Rows are points. The points of each table are mixes of a few directions, plus a little noise. How many directions does each table use, and how many do they share? Where both have some left over, give the other angles between the two spaces (their principal angles), to ten degrees, smallest first.
In the rows, zero is written as 128.

First (5 x 2):
[[161 151]
 [154 146]
 [ 57  76]
 [159 151]
 [110 115]]
Second (6 x 2):
[[189 172]
 [ 79  93]
 [171 158]
 [115 119]
 [127 127]
 [ 87  98]]
Directions: first 1, second 1, shared 1

First (8 x 4):
[[167 112 131 111]
 [216  92 135  91]
 [ 71 151 123 152]
 [ 78 149 124 149]
 [ 51 160 122 161]
 [ 94 142 125 143]
 [211  94 135  93]
 [136 125 129 125]]
Second (7 x 4):
[[134 189 183 138]
 [107  92 178 103]
 [105 148 121  88]
 [155 132  69 164]
 [115 136 180 111]
 [144 103 131 154]
 [138  93  34 137]]
Directions: first 1, second 3, shared 0; angles 70

First (9 x 8):
[[118 138 101 127 149 121  76 108]
 [103 106 180 131 128 159 102 103]
 [118  29 160 141 191 214 155 106]
 [164 117 115 156  90 108 145 157]
 [175  70  96 185 110 125 113 147]
 [ 88 177 165  99 119 119  88 102]
 [128 196  68 102 136  79 117 135]
 [162 154 110 124  93  95 204 176]
 [ 98 166 156  88 137 132 152 120]]
Second (10 x 8):
[[157 152 142 140  59  91 166 167]
 [154  89 133 179  89 122  81 131]
 [148 116  62 129 170 125 144 138]
 [128 154 150 118  99 114 155 142]
 [124 140 116 111 145 127 148 130]
 [ 90 150 160  94 150 147 132 107]
 [103 161 116  81 174 136 169 122]
 [119 102 109 132 169 150  95 106]
 [144 143  59 107 172 116 182 148]
 [113  74 229 189  54 151   9  89]]
Directions: first 4, second 3, shared 3

First (10 x 11):
[[ 93 111 160 168 126 168 174 130  82 122 143]
 [161 150  85 168 175  13  93 124 142  92 167]
 [112 112 148  73 102 184 101 119 167 130  92]
 [127 134 135 124 132 101  49 127 189  94 110]
 [ 94 106 153 177 108 137 130 129  91 153 112]
 [134 120 144 130 128  92  88 142  89 209  84]
 [109 117  78 183  80 135 206 108  94 133 151]
 [131 159 163 151 116 146  89 168 155 113 101]
 [128 121 116  87 136 179 197 112 118 109 164]
 [186 148  97  21 179 127 152 124 149 123 157]]
Second (10 x 11):
[[ 71 100 168 159  48 210 124 132 127 155  69]
 [170 190  95 190 167  60 140 157 147  58 186]
 [144 172 170 130 108 189 135 189 133 142  94]
 [118 128 138 150 121 108  77 129 155 112 112]
 [118  97  91  91 134 133 168  79 130 107 164]
 [120 107 127 139 124 124 161 123  66 184 124]
 [127 106 129  73 130 162 155 113 106 163 123]
 [117 139  88 185 119 102 143 107 171  38 177]
 [121  95 140  95 140 108  93 110 106 178 103]
 [174 146 134  67 188  83  84 141 137 143 129]]
Directions: first 6, second 5, shared 5
